Each row is a point. The ring and each string are closed loops that go straight from each point to the next, and from the last back to the first. Before rounding, they use only three directions, however many columns there are. Count how often each string passes through the ring. Passing back the other way cancels.

Ring (8 x 4):
[[ 0.35  0.25  0.47 -0.42]
 [ 0.08  0.29 -0.06 -0.15]
 [-0.17  0.06 -0.35  0.05]
 [-0.20 -0.22 -0.44  0.15]
 [ 0.02 -0.52 -0.21  0.08]
 [ 0.15 -0.55  0.20 -0.13]
 [ 0.26 -0.26  0.73 -0.46]
 [ 0.33 -0.04  0.76 -0.51]]
String (29 x 4):
[[ 0.26  0.03  1.19 -0.74]
 [ 0.05 -0.11  0.59 -0.41]
 [ 0.13 -0.13  0.35 -0.28]
 [ 0.50 -0.16  0.60 -0.41]
 [ 0.49 -0.19  0.97 -0.60]
 [ 0.20 -0.19  1.20 -0.71]
 [ 0.30 -0.12  1.31 -0.78]
 [ 0.50 -0.02  0.92 -0.60]
 [ 0.32  0.08  1.06 -0.69]
 [ 0.45  0.22  0.90 -0.63]
 [ 0.66  0.27  0.40 -0.40]
 [ 0.51  0.22  0.20 -0.28]
 [ 0.50  0.47  0.20 -0.32]
 [ 0.10  0.42  0.24 -0.33]
 [-0.03  0.25  0.15 -0.25]
 [-0.08  0.51 -0.10 -0.16]
 [ 0.07  0.41 -0.34 -0.03]
 [ 0.20  0.12 -0.22 -0.04]
 [-0.02  0.05  0.00 -0.13]
 [-0.01 -0.02  0.09 -0.17]
 [ 0.28  0.17 -0.29 -0.01]
 [ 0.22  0.02 -0.05 -0.10]
 [ 0.26  0.36 -0.18 -0.11]
 [ 0.37  0.58 -0.08 -0.20]
 [ 0.56  0.53  0.04 -0.26]
 [ 0.49  0.18  0.09 -0.22]
 [ 0.29  0.03  0.19 -0.24]
 [ 0.65  0.23  0.50 -0.44]
 [ 0.59  0.21  1.03 -0.71]]
Times through: 1

Ring (8 x 11):
[[-0.13  0.20 -0.14 -0.40 -0.92  0.53  0.72  0.07 -0.37 -0.29 -0.17]
 [ 0.02  0.27 -0.11 -0.14 -0.97  0.15  0.50  0.27 -0.08 -0.12  0.37]
 [ 0.04  0.21 -0.14  0.28 -0.59 -0.31 -0.02  0.30  0.10  0.16  0.70]
 [ 0.06 -0.04 -0.01  0.50  0.06 -0.54 -0.61  0.15  0.21  0.37  0.78]
 [ 0.05 -0.28  0.16  0.41  0.52 -0.41 -0.85 -0.08  0.17  0.38  0.55]
 [-0.17 -0.34  0.06  0.19  0.61 -0.04 -0.66 -0.30 -0.19  0.22 -0.07]
 [-0.42 -0.17 -0.21 -0.03  0.24  0.32 -0.14 -0.35 -0.59 -0.02 -0.61]
 [-0.41  0.04 -0.29 -0.27 -0.35  0.56  0.41 -0.22 -0.68 -0.23 -0.69]]
String (27 x 11):
[[-0.46  0.25 -0.52 -0.07 -0.65  0.35  0.52 -0.03 -0.68 -0.18 -0.50]
 [-0.32  0.15 -0.35  0.00 -0.46  0.19  0.27 -0.01 -0.47 -0.07 -0.23]
 [-0.02  0.03  0.05 -0.34 -0.57  0.42  0.38  0.00 -0.20 -0.18 -0.01]
 [ 0.07  0.02  0.19 -0.59 -0.74  0.65  0.59 -0.01 -0.17 -0.30 -0.05]
 [-0.24  0.21 -0.17 -0.77 -1.12  1.00  1.13 -0.06 -0.65 -0.54 -0.67]
 [-0.65  0.30 -0.67 -0.25 -0.77  0.64  0.81 -0.13 -0.99 -0.35 -0.97]
 [-0.48  0.14 -0.48  0.01 -0.35  0.27  0.27 -0.12 -0.66 -0.10 -0.52]
 [-0.29  0.03 -0.25  0.03 -0.20  0.16  0.06 -0.09 -0.42 -0.01 -0.22]
 [-0.09 -0.16  0.12 -0.29 -0.10  0.42  0.06 -0.20 -0.26 -0.10 -0.20]
 [-0.49 -0.25 -0.19 -0.18  0.37  0.53 -0.09 -0.49 -0.74 -0.10 -0.92]
 [-0.54 -0.27 -0.27  0.10  0.61  0.25 -0.40 -0.49 -0.70  0.06 -0.80]
 [-0.53 -0.17 -0.38  0.33  0.54 -0.03 -0.50 -0.35 -0.60  0.18 -0.53]
 [-0.37 -0.11 -0.28  0.31  0.30 -0.09 -0.41 -0.20 -0.41  0.18 -0.21]
 [-0.05 -0.22  0.11  0.07  0.22  0.01 -0.39 -0.15 -0.08  0.14  0.13]
 [ 0.29 -0.67  0.72 -0.02  0.96 -0.04 -1.03 -0.35  0.34  0.30  0.45]
 [ 0.06 -0.60  0.42  0.27  1.11 -0.24 -1.18 -0.37  0.15  0.40  0.29]
 [-0.40 -0.20 -0.30  0.55  0.66 -0.33 -0.78 -0.26 -0.36  0.34 -0.14]
 [-0.40 -0.11 -0.33  0.44  0.39 -0.22 -0.53 -0.20 -0.40  0.25 -0.17]
 [-0.06 -0.14  0.06  0.03  0.03  0.05 -0.24 -0.10 -0.11  0.09  0.12]
 [ 0.16 -0.38  0.45 -0.21  0.27  0.22 -0.38 -0.21  0.09  0.06  0.21]
 [-0.39 -0.48  0.01  0.02  0.92  0.28 -0.64 -0.59 -0.54  0.11 -0.70]
 [-0.66 -0.15 -0.46  0.14  0.44  0.26 -0.24 -0.45 -0.85  0.02 -0.92]
 [-0.66  0.03 -0.60  0.16  0.06  0.22  0.01 -0.29 -0.85 -0.02 -0.81]
 [-0.25  0.00 -0.19  0.00 -0.17  0.17  0.03 -0.10 -0.37 -0.01 -0.18]
 [ 0.00 -0.13  0.20 -0.44 -0.32  0.53  0.25 -0.14 -0.20 -0.18 -0.13]
 [-0.15  0.01  0.02 -0.62 -0.63  0.81  0.67 -0.15 -0.47 -0.37 -0.49]
 [-0.48  0.28 -0.46 -0.56 -1.01  0.89  1.07 -0.10 -0.89 -0.49 -0.91]]
Times through: 5

Ring (9 x 14):
[[ 0.31 -0.64 -0.28 -0.04 -0.10  0.35 -0.14  0.37  0.52  0.26 -0.68 -0.01
  -0.05  0.51]
 [ 0.36 -0.50 -0.35 -0.20 -0.49  0.18  0.43  0.72  0.13  0.20 -0.56 -0.12
  -0.06  0.14]
 [ 0.28 -0.23 -0.34 -0.25 -0.69  0.05  0.76  0.76 -0.15  0.09 -0.24 -0.14
   0.00 -0.20]
 [ 0.04 -0.04 -0.22 -0.09 -0.66 -0.07  0.86  0.61 -0.15  0.14  0.34 -0.08
   0.16 -0.57]
 [-0.24  0.11 -0.04  0.18 -0.33 -0.06  0.51  0.15  0.10  0.17  0.84  0.08
   0.32 -0.66]
 [-0.31  0.37  0.01  0.20 -0.10  0.09  0.05 -0.33  0.16 -0.08  0.80  0.22
   0.32 -0.39]
 [-0.22  0.62 -0.03  0.08  0.06  0.30 -0.41 -0.74  0.13 -0.42  0.44  0.33
   0.23  0.07]
 [-0.04  0.50 -0.11 -0.03  0.16  0.48 -0.72 -0.80  0.22 -0.52 -0.10  0.33
   0.09  0.54]
 [ 0.16 -0.19 -0.20 -0.01  0.15  0.48 -0.62 -0.27  0.51 -0.08 -0.54  0.18
  -0.01  0.70]]
String (30 x 14):
[[ 0.38 -0.12 -0.35 -0.29 -0.20  0.44 -0.25  0.05  0.14 -0.25 -0.87  0.06
  -0.13  0.69]
 [ 0.51 -1.00 -0.38 -0.13 -0.14  0.41 -0.14  0.67  0.62  0.40 -1.15 -0.10
  -0.17  0.76]
 [ 0.41 -1.25 -0.32  0.02 -0.22  0.24  0.21  0.98  0.72  0.74 -0.78 -0.17
  -0.07  0.36]
 [ 0.27 -0.96 -0.27  0.04 -0.32  0.13  0.40  0.90  0.53  0.64 -0.40 -0.15
   0.02  0.05]
 [ 0.08 -0.68 -0.17  0.14 -0.24  0.10  0.33  0.61  0.50  0.54  0.01 -0.05
   0.13 -0.13]
 [ 0.05 -0.50 -0.17  0.11 -0.26  0.09  0.33  0.50  0.39  0.42  0.08 -0.03
   0.14 -0.17]
 [ 0.16  0.06 -0.27 -0.21 -0.55  0.10  0.51  0.37 -0.16 -0.10 -0.07 -0.02
   0.05 -0.15]
 [ 0.19  0.40 -0.32 -0.38 -0.80  0.04  0.78  0.39 -0.54 -0.36  0.00 -0.04
   0.03 -0.32]
 [ 0.08  0.32 -0.25 -0.24 -0.68  0.01  0.72  0.34 -0.38 -0.22  0.21 -0.02
   0.10 -0.41]
 [ 0.02 -0.03 -0.17  0.00 -0.27  0.15  0.19  0.14  0.14  0.03  0.12  0.07
   0.13 -0.09]
 [-0.10 -0.36 -0.09  0.21 -0.24  0.02  0.39  0.39  0.38  0.42  0.45  0.02
   0.24 -0.40]
 [-0.26 -0.36 -0.02  0.32 -0.43 -0.22  0.89  0.66  0.27  0.64  1.03 -0.05
   0.38 -0.99]
 [-0.24 -0.05 -0.06  0.18 -0.58 -0.24  1.01  0.59 -0.01  0.39  1.04 -0.04
   0.36 -1.05]
 [-0.03  0.48 -0.20 -0.18 -0.68 -0.04  0.75  0.23 -0.42 -0.26  0.47  0.02
   0.17 -0.57]
 [ 0.07  0.32 -0.22 -0.18 -0.46  0.13  0.35  0.08 -0.20 -0.26  0.09  0.07
   0.09 -0.15]
 [ 0.06  0.13 -0.21 -0.11 -0.39  0.14  0.30  0.15 -0.04 -0.11  0.08  0.05
   0.10 -0.12]
 [ 0.20  0.52 -0.33 -0.42 -0.76  0.09  0.66  0.26 -0.58 -0.48 -0.07 -0.01
   0.01 -0.21]
 [ 0.38  0.31 -0.45 -0.58 -1.13 -0.05  1.22  0.84 -0.80 -0.35 -0.25 -0.19
  -0.06 -0.42]
 [ 0.39 -0.48 -0.40 -0.31 -0.90 -0.05  1.12  1.19 -0.20  0.28 -0.34 -0.27
  -0.04 -0.35]
 [ 0.22 -0.89 -0.25  0.05 -0.41  0.05  0.58  0.96  0.44  0.65 -0.20 -0.16
   0.06 -0.15]
 [ 0.44 -0.98 -0.37 -0.13 -0.47  0.15  0.52  1.07  0.37  0.55 -0.71 -0.21
  -0.08  0.16]
 [ 0.52 -0.64 -0.42 -0.29 -0.41  0.32  0.19  0.70  0.22  0.15 -1.02 -0.13
  -0.17  0.53]
 [ 0.36  0.10 -0.36 -0.36 -0.36  0.37 -0.04  0.07 -0.08 -0.37 -0.72  0.05
  -0.11  0.51]
 [ 0.21  0.01 -0.27 -0.18 -0.23  0.33 -0.08  0.02  0.10 -0.20 -0.42  0.08
  -0.02  0.36]
 [ 0.05 -0.46 -0.15  0.14 -0.05  0.23 -0.06  0.21  0.54  0.32 -0.06  0.06
   0.12  0.12]
 [ 0.14 -1.10 -0.14  0.31  0.30  0.39 -0.52  0.28  1.12  0.70 -0.48  0.06
   0.06  0.58]
 [ 0.26 -0.94 -0.20  0.17  0.38  0.56 -0.83  0.04  1.06  0.42 -0.88  0.11
  -0.05  0.97]
 [ 0.32 -0.12 -0.29 -0.19  0.03  0.54 -0.60 -0.22  0.34 -0.26 -0.87  0.15
  -0.11  0.88]
 [ 0.24  0.01 -0.27 -0.18 -0.12  0.42 -0.30 -0.12  0.18 -0.25 -0.57  0.12
  -0.05  0.56]
 [ 0.20 -0.02 -0.25 -0.15 -0.17  0.35 -0.16 -0.03  0.17 -0.18 -0.43  0.10
  -0.01  0.40]]
Times through: 1
String (30 x 14):
[[-0.23  1.09 -0.04 -0.04  0.12  0.42 -0.69 -1.20 -0.08 -0.86  0.37  0.45
   0.19  0.29]
 [-0.26  0.82  0.00  0.10  0.33  0.48 -0.93 -1.23  0.24 -0.65  0.31  0.47
   0.21  0.43]
 [-0.14  0.11 -0.04  0.19  0.22  0.36 -0.57 -0.54  0.49 -0.09  0.17  0.28
   0.19  0.29]
 [ 0.03  0.29 -0.16 -0.07 -0.06  0.35 -0.31 -0.38  0.13 -0.33 -0.09  0.21
   0.08  0.31]
 [ 0.13  0.71 -0.23 -0.27 -0.03  0.52 -0.64 -0.78 -0.09 -0.80 -0.43  0.30
  -0.03  0.69]
 [ 0.16  0.46 -0.22 -0.19  0.16  0.62 -0.90 -0.81  0.18 -0.67 -0.62  0.32
  -0.05  0.93]
 [ 0.11 -0.50 -0.13  0.20  0.49  0.60 -1.06 -0.43  0.96  0.13 -0.61  0.25
   0.02  0.97]
 [ 0.11 -0.87 -0.12  0.29  0.38  0.46 -0.71  0.00  1.07  0.50 -0.48  0.14
   0.06  0.69]
 [ 0.28 -0.96 -0.22  0.15  0.34  0.55 -0.78  0.09  1.04  0.43 -0.91  0.09
  -0.06  0.96]
 [ 0.42 -0.35 -0.35 -0.23 -0.05  0.52 -0.46  0.05  0.37 -0.13 -1.06  0.07
  -0.16  0.90]
 [ 0.22  0.14 -0.28 -0.23 -0.29  0.32 -0.03 -0.01 -0.01 -0.30 -0.41  0.09
  -0.02  0.34]
 [ 0.07 -0.52 -0.16  0.13 -0.11  0.19  0.05  0.32  0.52  0.37 -0.06  0.03
   0.12  0.06]
 [ 0.24 -1.18 -0.23  0.17 -0.12  0.18  0.18  0.85  0.81  0.81 -0.41 -0.12
   0.04  0.17]
 [ 0.53 -0.83 -0.43 -0.27 -0.53  0.22  0.46  1.00  0.23  0.35 -0.94 -0.21
  -0.16  0.33]
 [ 0.60 -0.22 -0.52 -0.56 -0.81  0.21  0.65  0.84 -0.33 -0.17 -0.99 -0.19
  -0.22  0.28]
 [ 0.23  0.07 -0.30 -0.25 -0.47  0.20  0.30  0.26 -0.12 -0.19 -0.29  0.01
   0.00  0.08]
 [ 0.08 -0.28 -0.19  0.02 -0.28  0.14  0.26  0.35  0.25  0.21  0.01  0.01
   0.11 -0.07]
 [ 0.15 -0.53 -0.24 -0.01 -0.52  0.00  0.71  0.82  0.18  0.43  0.02 -0.13
   0.10 -0.33]
 [ 0.29 -0.09 -0.38 -0.37 -1.05 -0.14  1.33  1.09 -0.50  0.07 -0.02 -0.24
   0.02 -0.63]
 [ 0.22  0.30 -0.36 -0.42 -1.06 -0.12  1.25  0.78 -0.69 -0.22  0.12 -0.16
   0.05 -0.64]
 [ 0.09  0.27 -0.24 -0.21 -0.56  0.09  0.51  0.23 -0.25 -0.22  0.10  0.02
   0.09 -0.24]
 [-0.03 -0.12 -0.15  0.05 -0.36  0.05  0.43  0.32  0.14  0.18  0.32  0.02
   0.18 -0.34]
 [-0.09 -0.20 -0.10  0.15 -0.29  0.02  0.42  0.33  0.25  0.30  0.46  0.03
   0.23 -0.41]
 [-0.04  0.26 -0.16 -0.05 -0.38  0.09  0.34  0.05 -0.08 -0.14  0.32  0.09
   0.17 -0.27]
 [-0.24  0.50 -0.06  0.05 -0.43 -0.04  0.52 -0.05 -0.18 -0.15  0.86  0.13
   0.30 -0.66]
 [-0.43  0.37  0.06  0.29 -0.23 -0.09  0.42 -0.14  0.09  0.09  1.24  0.18
   0.43 -0.83]
 [-0.49 -0.15  0.14  0.55  0.05 -0.05  0.18 -0.06  0.60  0.52  1.25  0.18
   0.48 -0.73]
 [-0.25 -0.01  0.00  0.28 -0.02  0.11  0.01 -0.13  0.40  0.19  0.66  0.17
   0.30 -0.30]
 [-0.01  0.35 -0.16 -0.08 -0.22  0.23 -0.02 -0.23 -0.01 -0.30  0.12  0.17
   0.12  0.03]
 [-0.07  0.85 -0.15 -0.17 -0.18  0.32 -0.24 -0.68 -0.23 -0.71  0.17  0.28
   0.12  0.14]]
Times through: 0
